Every row gives one point. Any point is a mix of the corners, with weights that add up to 1. It lies inside the corners' shape when no weight is negative. Is each point inside? If not, which corners have a negative weight?

Corners:
(1): [-78 -20]
(2): [101  68]
(3): [ -2 -34]
Points:
[ -3 -29] => inside
[-63 -39] => outside (2)
[-44  -6] => inside
[-16 -27] => inside
[20 -9] => inside
[-44 -19] => inside

Corners:
(1): [-43 -54 111 -63  43  87  65  52 -72]
(2): [-25  29 -40  33 -20  19 -15  17 -69]
(3): [ 79  46  58  74  55  50 -62  65  44]
(4): [-59 -29  10   9  22  25 -18  10 101]
(5): [ 66 -24  16 -56  50  90 -50  33  40]
(6): [-19  -4  61 -27 -80 -60 -45 -11  11]
(7): [ 36  39  -1  33 -42 -10  29   4  37]
(8): [ 58 -10  22 -30  -2  24 -56 104  31]
(9): [   9   70   20   62 -121    2  -38   -4   29]
(10): [-32  91 -25  -9 -40  -3 -30   9  29]
Points:
[  3  13   2   3   3   9 -44  27  57] => outside (1, 9)
[ 23   9  15   1 -14  15 -18  39  34] => inside
[ 39  20  50 -21 -12  33 -54  61  26] => outside (2, 4, 7)
[ 15  -9  65 -10  36  26  -8  72  26] => outside (2, 5, 9)
[-16  24  -6 -12 -15  42  -4  31   0] => outside (3, 6)
[ 37  36  10  20 -23   3 -44  21  71] => outside (1, 2)
[-43 -33  84 -56 -21  40   6  24  -4] => outside (2, 3, 7)
[ -2  -1  44 -31 -24  22   4  36 -22] => outside (3, 4)

Corners:
(1): [ 11  42   1 -53  -3   0  -6  15  28   2 -33  52 -48  30  -8 -21  61 -66
  10  28]
(2): [-43  14 -33 -26   0 -68 -41 112   2  76 -85  10 -16 -55  11  13  74   1
   2  13]
(3): [-64 -35 -39 -32  38 -49 -15  51  24  72  12  97 -18  25  63  13   9 -38
 -28 -12]
(4): [ 20 -30 -71 -25  47 -93 -44  10  36  12 -39  37 -15 -45  50   9  41 -25
  65 -29]
(5): [-56 -37 -61 -84  20 -72 -33  51  55 -15 -58  11 -24  -2  70  -1  55  38
   8  37]
(6): [-26 -23  29   0  62 -27  17 -22 -27 -51  75  36  55  59 -62 -16  80  75
 -27 -71]
(7): [  38  -52   33   10   18   -4   34  -50 -108  -67   64   47    7   45
  -22  -86  -24   61  -28   12]
(8): [-11  44 -27  60  23  30  86 -17 -31 -45 -29  11  43  83 -29 -16  19  45
 -22 -44]
(9): [  -9  -15 -121  -71  -28   26  -74   52  -18  -10  -51   18  -58  -12
   65    1   41    6   16    9]
(10): [ -23    0  -25   21  -48  -24  -50    7  -37  -48  -39   17   -9   56
   18  -48  -31   -7 -105  -47]
(11): [ -1  28  20 -29  18  62 -61 -12   4   1  -8 -53  22  28  23 -32 -18 -14
  -6 -20]
(12): [-73  32 -26 -30 -17  34 -62  -9 -31 -69 -72  24   6  -8  53  19  13 -27
  45  40]
(13): [-102    5  -22    7  -39   -1  -55   -8   -6   13  -10   11   -8   35
  -28  -84   -6   11   34   -9]
(14): [ 27  30  61 -16 -67  15  35 -34  24 -51  62  46   6  75 -36 -14 -27  56
 -40 -76]
(15): [  6  -9   2  15  32 -24 -27 -50 -80  -6  37 -10 -28  96 -45   9 -41  36
 -20  -5]
(16): [-39  -1 -69 -47 -10 -49 -30  -2  21  47   4  73  45 -50  30  32  78 -25
 -13  95]
(17): [-24 -98  28  42  25  36   5 -49  30 -70  50  26  31  17 -46  -9  -8  43
 -36 -57]
(18): [-58  48 -53 -38  51  -7 -32  21   8 -14 -11  16 -32 -35  23  -5  10 -23
 -23 -34]
(19): [-56   1   0 -22 -16   9 -13 -51 -47  10 -99 -25 -40  17  37 -26  32  37
 -28 -39]
(20): [ 54   9  75  58  84   7 -33 -40  -5 -33  39  54  -2  52  -2 -20  19 118
   9 -30]
(21): [-50 -28 -41  -8 -35 -46 -36  54  23  11 -11 -16 -55 -15  78  31  98 -46
  18  46]
Points:
[-26  -8 -22 -14  10 -22 -18   9  -4 -10  -9  30 -10  17  12  -8  27  19
 -12 -10] => outside (11)
[-34   8 -22 -17  17  -8 -22   6  -5 -10  -6  23 -12   7   9 -19  15   2
 -11 -15] => inside
[-28 -15   3   1  10 -22 -21 -22 -23 -25 -21   9  10  29   1 -18  33  27
  -6   6] => outside (3, 9, 14, 18)
[-19  -7 -20  -9  13 -16 -21   9  -5 -11   4  28   0  21   7 -10  19   6
  -8  -6] => outside (19)
[-25   5 -22 -13   6  -9 -28   7   7  -2 -20  22  -9  19  16  -3  27   9
  -8 -17] => outside (7)
[-12   2  -5  -6  10  -9 -21  -6  -8 -15  -1  23   0  21   2 -10  26  27
  -7  -6] => outside (3)
[-23   7  18  32  34 -14   7 -19 -36  -9  13  47  -3  48 -27 -20  27  18
 -21  -6] => outside (4, 5, 9, 11, 14)
[-12   0  -2   2   7   0 -19 -15 -21 -21   0  14  -4  18  -2 -18  22  18
  -6 -13] => outside (3, 5)

Corners:
(1): [ 44  54 -74 -26  26 -30  51  77  -5   9 -56  74  -5  92  17  19 -31  13
 -13  -3]
(2): [ 18  45 -16 -53  -9 -17 -31 -68 -79  21 -14  49 -31  67  49   9 -26 -53
  49  45]
(3): [-17  74  -4  94 -10 112  67 -47  10 -53  41  68  29  64  57  45  15  39
   9 -76]
(4): [-38 -35 -50 -17 -49  -1 -70  28  33  50   4   5  27  29  27  45  64 -65
  48 -55]
(5): [100  85  67  27  23  45  44   1 -18 -50  -4  79  36 -50  65 -38 -31  34
 -32 -25]
(6): [ -14   31  -13   79   53   79   42  -71   35   56   42   59 -111   83
  -40    9  -15    3   10  -17]
(7): [-71  48  72  28 -28 -23  18  -2  -4 -10  17  76 -16 -43  48  -9  28  19
 -82  54]
(8): [ 66 -29 -69 -52  -1  48 -98  40   9 -33  26 -14 -36 -16  43  46  16  45
 -58 -66]
(9): [-39  76  45 -29  50  35 -24 -11 -47  43 -34 -41   4 -32  25  11  59  -5
  35  67]
(10): [ 47  75 -91 -17  -9 -27  51  72 -12  29 -11 -26  -1 -34  35 -28 -15 -33
 -17  53]
(11): [ 43   5  67   5  15   0 -11  13 -37   4  33  14  -6 107   1 -19  46 -38
 -19 -17]
(12): [-46 -46 101  27 -46  18  60 -58  -1   3  30  20 -62  55  56 -29 -28  84
 -27  83]
(13): [ 65 -48  54 -17 -29  -6  42 -39 -45 -72 -49 -31 -27 -21   1  -8  17 -16
  57  29]
(14): [-16  71  54  32  50  45  48 -25 -29 -32  12   1 -97 -10   6  44 -53  70
  83  59]
(15): [ 54 -61 -79  89 -42  12 -56 -53  98 -51 -10   9 -19 -82 -73  -6  39  41
  87 -93]
(16): [-19 -37 -31 -20 -47 -92  39   4  -3 -46 -13  49  62 -78  -2 -41 -48  37
  12  -1]
(17): [-74  17 -74   8   8 -54  42 -43 104  -5  68 -62 -47 -77 -33  36  35  47
  37 -26]
(18): [  6 -34 -55 -48  51 -66 -47  59 -12  20  -4 -26   1 -15  68 -40  10 -89
 -12  49]
(19): [-20  64 -39   8 -60  39 -74  37  93  -4 -17  45  33  59 -16 -40 -62 -86
  17 -71]
(20): [ 15 -11   2 -85 -81  45 -14  58  60 -66  47 -39  56 -15 -12   3 -23  32
  19  42]
(21): [  10  -83   59   68  -18  -57 -104  -38   57   -6   15   27  -22   10
  -16   44  -14  -66  -42  -14]
Points:
[ 45  21  34 -42  -8 -14 -24  35 -26 -17 -21  13  14  21  37 -25 -44 -31
 -15  39] => outside (3, 4, 6, 7, 15, 17)
[ -5  15  -8   7 -17   8   6  -9  11 -11   6  30  -2  15  15  -2 -14   2
  12  -5] => inside
[-28  16  44   8  27 -22  18 -49 -13  19   9  15 -52  -3   6  21  21  24
   4  19] => outside (3, 10, 15, 18, 19, 20)
[-16  -3 -29 -25 -39 -19 -66  16  49 -22  -2 -21   4 -53  -7   8 -11 -27
  28   3] => outside (1, 3, 5, 6, 11, 12)
